Each row of a before or after table is a point. One or more steps were done to the points. Then noise was added and the rows were shuffled. The steps act on how far a point lies along the listed directions, d1 being the first. Write out the steps. A step turns or swaps two directions, mirrors them in a line or flattens them onto one, adds a multiple of one to another, or multiplies one. Angles are multiples of 10 degrees, from the lower direction toward the higher: turns from -170 to 170, lines from 10 to 170 but not 90. Use the fewest steps. Two steps may share a direction if one is a turn and the other turns, adds or multiplies; they go together, in the order done. Otherwise the lowest direction goes first.

Directions:
(1): [58  3]
(2): [-3 58]
Before (8 x 2)
[[-38  85]
 [  9  13]
 [-45  53]
 [-36  13]
 [-41 -20]
 [ 42  28]
 [-33 -36]
 [ 68  -7]]
After (8 x 2)
[[-12  54]
 [-92  -3]
 [ 18 -41]
 [-26 -29]
 [  8 -45]
 [-65 -22]
 [ -7  14]
 [ 31  62]]
Steps: turn d1 and d2 by 70 degrees

Directions:
(1): [-22 -27 -68 -22  20 -58]
(2): [-47  12  30 -47 -62 -27]
(3): [-35   8 -41 -39   5  74]
Before (14 x 6)
[[-42  15  -8 -39 -25  11]
 [-14 -21 -43  -8  17 -58]
 [-60   2 -36 -35 -18  -6]
 [-30  11  -8 -24 -15  25]
 [ -9  11   4  -5   0 -18]
 [-22  -4  23 -14 -14 -34]
 [-48   1 -30 -52  -6 -32]
 [-27  -8 -21 -15   5 -41]
 [-17 -28 -34 -16  15 -59]
 [-17   2   5 -17 -21  12]
 [-28  12   7 -23 -26  22]
 [  0  -9 -16 -19  -5 -51]
 [-15   1   0  -7 -11  34]
 [ -8  -4 -28 -11  12 -44]]
After (14 x 6)
[[ 22 -21   3  33  33 -49]
 [-35  -6 -62 -29  18  42]
 [-21   2 -70   2  46  94]
 [ 53  -7  36  54  32   6]
 [ 57  -4  20  40  24 -25]
 [ 52   1  36  56  25  10]
 [ 40   9  20  39  24  -3]
 [-16 -10 -40 -16  12  24]
 [ 27  -1   7  38  37   9]
 [  8   7   3  15  15 -17]
 [ 12   6 -45   4  63  66]
 [-40  -2 -41 -33  -1  51]
 [-38   6 -63 -36  19  69]
 [-27   2 -75 -27  37  66]]
Steps: turn d1 and d2 by -130 degrees; multiply d3 by 2.5

Directions:
(1): [ 15  58 -34  14  -6  33  12  -5 -93 -58 -12]
(2): [ 31 -18  73 -22   3  21  65 -25 -19 -14  73]
(3): [ 15  41  37 -16  28 -83   0   3  30 -76 -20]
Before (12 x 11)
[[-18 -18 -55  14  -8  17 -22  40  33  42 -26]
 [ 24 -11  34 -11   6  16  34 -19   8 -19  41]
 [ 34  51  -3  -1   5   1  25 -15 -64 -52  10]
 [-21  20 -26   8  -8 -41 -17  13  42   4 -64]
 [  8  17   1  -2  34 -57 -13   5  49 -14 -36]
 [-11  15 -22  -6   8   7 -11   5   9   0 -10]
 [  1   2 -28  27 -11  52   4 -15 -48  13  14]
 [-26  39  -2   9  33 -88 -58  11  36 -27 -77]
 [ 29 -15  28  -9  21 -28  34  -1   7 -16  41]
 [ 55  35  20 -16   5 -16  36 -11 -47 -85  11]
 [ 26  91  26   0   9 -24  35 -29 -56 -95  10]
 [ 22  -7  52  -1   9 -54   7  -3  42 -19  -2]]
After (12 x 11)
[[-14 -18 -39  29 -12  42 -18  -7 -13  42  -2]
 [ 18  43  20  -2  -7   1  52 -12 -40 -49  -4]
 [ 10 -27   4  -3  21 -47   1  14  48  14  10]
 [ -5 -26  -1  -2   3 -16 -19   1  65  21  -2]
 [ 25  -2  52  -3   7 -56   7  -4  36 -27  -4]
 [  3 -50  69 -17  -8  23  46 -37  46  67  82]
 [ 12  42 -47  13  -3  22   7  28 -43 -40 -22]
 [ 27  35  81 -10  29 -15  53 -32 -62 -69  31]
 [ -3  19  -7 -11   8  18  10  -3 -10 -10  11]
 [ 33  25  36 -10  33 -24  38 -15  -4 -42  13]
 [ 14 -45  20 -11  -6  28  22 -19  14  68  50]
 [ 28 -71  43 -25  -9   8  28 -11  47  47  49]]
Steps: turn d1 and d3 by -60 degrees; turn d1 and d2 by 110 degrees

Directions:
(1): [ 29  79 -31  64  19  20  32 -18  11  35 -95 -18  25  21   5 -52  -9  -8]
(2): [-32 -35  52  21 -25 -39 -72 -47 -14  -2 -58   0  20 -32 -19 -25  33 -82]
Before (10 x 18)
[[ 29  52 -38  15  35  52  56  32   8   1  -8 -10  -8  43   4 -12 -35  47]
 [-17  -4  17  34 -44  -9 -17 -21   4  -5 -58  14   7 -12   6 -18  25 -62]
 [  2 -36 -24 -51  10  19  46  48   8 -12  80  12 -30  11  11  48   4  71]
 [  7  34 -31  43  26  15   6  -7   7  34 -35 -15   8   9 -11 -31  -7 -20]
 [-16 -14  14 -12 -16  -6  -6  26   0 -21  26  -1 -11  -4   5  12  19   8]
 [  0  -9 -26 -54  19  28  36  37  -4 -23  89  23 -29  17  21  45   3  56]
 [-17 -25  41  -1 -16 -30 -40 -14  -4  -7 -27   4  14 -26  -5  -6   2 -48]
 [  9  11   7  29   0  12  17  -7   7   2 -53  -3  21   5 -13 -18   9 -12]
 [  8  33 -21  17  42  19  45   5   9   8 -16  10 -13  11   0 -27 -23  17]
 [ 13  18 -58 -22  21  36  63  36  17  -5  40  -6  -6  17  13  16 -27  62]]
After (10 x 18)
[[ -6 -33   1 -47  13  31  11  44  -6 -32  79   9 -32  20  -4  35 -24  46]
 [ 12  17 -46   9  33  26  35  22  15  21  33  -6 -13  19  -3   3 -19  25]
 [-19  -9  18  10 -19 -12 -21  11  -1 -10 -10  -2   2  -7   3  -7  29 -16]
 [ 18  16 -13   9   8  28  49  18  10  -2 -11  -4   6  15  -3  -2  -6  25]
 [ 15  49 -30  42 -16  24  40   1  15  11 -55   6   8  17  24 -21  -1 -10]
 [ -8 -14 -10 -20  35  10  33  19   2 -13  46  17 -28   1  -2   3 -21  30]
 [-44 -70  38 -51 -11 -21 -47 -10 -21 -35  49  27 -15 -22  -2  29  42 -33]
 [-44 -97  40 -42 -22 -32 -43  -4 -12 -21  40  15 -15 -30 -12  34  42 -18]
 [ 15  38   6  32   7  -3   3  -9  11  16 -69 -11  23   1   5 -28 -13 -24]
 [-28 -65  -1 -55 -10  -6  -8  18   0 -33  76   5 -11 -20  -3  40  -1  16]]
Steps: turn d1 and d2 by -80 degrees

Directions:
(1): [-10   3  38 -49  50  -7   8  84 -95  12  30 -26  -8  27 -31  25 -23  23
   0 -14  30  -5 -12  20  29  22  22 -12 -43 -25 -10 -11]
(2): [-35  68 -42   8 -35  25  17 -19 -31 -49  26  41  20 -50 -18  59  -6   6
 -15   9 -21   3 -23 -26  55  20  10  23 -11  18 -19 -70]
(3): [  7   6  -2   8 -30  41   6  -3  -2  37 -23 -31 -71  31   1   8  11 -58
  18  12 -40  -1   5  11  43  29  20 -10 -71  89  21  15]
(4): [ 63  22 -33 -16  22  14 -15 -15 -46 -13   4 -71  27 -12  27   3   7   1
  44  25 -20 -67 -37 -32   1  34  20  19  62   6  46  21]
(5): [ 71  -7  38  20 -15 -62  29  50   7  -7 -18 -37  37 -18 -47   9  10 -30
 -36  61 -64  21   6 -32  14 -24 -20  10  -9   2 -35  -9]
Before (14 x 32)
[[ -9  42 -13 -13  29   7  -6   9 -69 -19  25  -7  32 -18  10  25 -14  32
   -2  -4  23 -17 -24 -16  18  18  21  13  14 -19  -3 -41]
 [-32   0  -9 -20  24   7 -18  -3 -15  14   9   6 -29  36   2  -2   3   9
    0 -37  44  -5  -3  24  -9   7  20 -14  -5 -29   3  10]
 [ -4   7  -7   0 -14 -12  -1 -13   9 -16   0  19   1 -22  -2  11  -6  -8
   -7  12 -24  16 -10  -9 -10  -6   0   1   0  -5   0 -16]
 [-56  34 -39  17 -26  45 -11 -45  21  -9   3  60 -48 -18  44  10   4   8
   -6 -41  14  20  -8  14  10   2  22  -8 -23  24  -8 -34]
 [  5 -15  17  13 -10  13   6 -15  28  32 -20   5 -36  20   7 -11  14 -41
   -7   9 -23  16  15  13  12   4 -19 -21 -41  45 -12  10]
 [  7  28 -24   9   2 -15   8 -16  10 -29   3   4  33 -19   2  -8   1  25
   -5   2 -10  -1  -9 -12 -13   1  -1  12  35 -11  -5  -6]
 [  6   3  22  -6  -2 -13   8  22  -1   7   0 -19   2   7 -15  -1   0 -13
  -17  16  -4  18   9   1  -6   2   8  -1 -22   5   2   5]
 [ 15  14  12   7 -23  14  31  16 -30 -16   0  -1 -29 -11 -26  21  -7 -18
   -4  22 -25  21   4   1  38  14  12  11 -51  54 -22 -32]
 [ 14   5 -36  30 -28  -1  -2 -31  16 -37   5   8  35 -36  16   1  18  -7
   11  20 -30 -15  -6 -28 -11   7 -14   6  28   7  15  -8]
 [-17 -11  20  -1   0   3 -20   6   1  38  -9  12 -31  12  -3 -17   0  -4
   -6 -20  14  12  22  20 -13 -13 -12 -16 -19   4   2  15]
 [-34 -22  -9  -1  -5  41 -21 -31  42  33 -10  18 -61  32  34 -20  -3 -12
   25 -42  21  12  18  23 -21 -10  14 -18 -30  31  19  28]
 [ -7  -9 -12  23 -29  27 -10 -32  54  23 -20 -14 -29   8  29 -33  26 -37
    6   2 -21  -6  -5   3 -17  -1   7 -13 -13  51  21  33]
 [ 51  19 -18  29 -46   2  16 -35   6 -20 -17  -8  20 -35  10   0  13 -17
   -9  46 -51 -26 -15 -38  12  -7  -1  32  37  32   6  -6]
 [  9  -9 -22  -7   8  40 -26 -18  -9  26  -9 -42 -32  26  33 -25   5 -15
   51  -8 -13 -62 -10  28  -6  35  24  -5   5  50  44  44]]
After (14 x 32)
[[  2  15   7  -7  16  30  -5  16 -49  37  -7 -45 -41  30  15   5  -3 -20
   15   1   0 -12  -6  10  34  29  33  -7 -51  48  17   1]
 [ 12  -7  -1  -3 -13  -6  -6 -10  12   5 -12  -6 -18  -2   2  -3  -1 -21
    5  18 -28   9  -6  -3 -13   1   2  -4 -10  11  13   5]
 [-60 -40  16  16  -4   9 -21 -21  76  39 -20  68 -70  30  46 -46   6   7
  -16 -66  51  53  28  54 -42 -39   1 -38 -39  -6 -21  16]
 [ 15   9  11 -11  10 -20   3  19 -12  -8   7 -24  30  -5 -10   0  -4   4
  -13  18   1   5  -2  -8 -17  -1   5   7  11 -17   5   2]
 [ 18  34 -29  15 -22  18  10 -19   6  -2 -16 -26 -20   5   4  -1  10 -17
   11  15 -42  -6  -6  -7  23  26  14   3 -17  58  14   3]
 [-21 -21  -5  16   5 -24 -17 -24  66 -15   4  27  48 -25  25 -46  11  27
  -17 -15  27   3  -4  -4 -66 -36 -20  -6  60 -51  -8  19]
 [-82 -29   2   2   8  -4 -17 -24  63  -7  15  95   3  -3  15 -20 -18  48
  -20 -64  69  50  26  24 -56 -54 -17 -13   8 -58 -31  -8]
 [-27 -23 -11 -11  36 -16 -31 -10  11 -14  20  29  47  -9  20 -34 -14  58
   11 -31  43 -35  -6  27 -57 -16  -7   0  69 -63  -2  17]
 [ 63 -57  47 -12  44 -38   2  35  -8   7 -12 -43  10  17  -1 -46 -10  19
   11  13  22   2  16  13 -51 -18  -7  -2  29 -28  -6  40]
 [ 10 -34  24  -1  32 -37  -6 -13  36   2   0  26  44  -7  13 -33   1  26
  -22  -8  27   9  13   4 -49 -31 -43 -12  49 -60 -27  12]
 [ 34  -9 -28  30 -24  13  -4 -30  20  -9 -13 -23   2  -8  27 -11  24 -36
   27  27 -44 -24  -2 -19 -11  15  -6  -4   7  35  30  21]
 [ 96 -13  -8  19 -17 -10  -2 -28  12   3 -29 -58  21 -13  28 -35  18 -18
   14  50 -43 -51 -12 -35 -19  -5  -1  26  69  22  34  40]
 [-68  12  -6 -10   4  11  -8  -3  -6   3  19  48 -34  24 -15  15   0   9
  -25 -43  46  21   5  25  11  -1  15 -13 -37 -24 -22 -23]
 [-41   5  10   0  -2  -7 -14   2   0   7  10  49   0 -16 -15  -1  -8  22
  -25 -25  28  22  17  12 -14 -24 -20  -7  -4 -29 -21 -16]]
Steps: multiply d3 by 1.6; turn d2 and d3 by 140 degrees; add 1 times d5 to d4
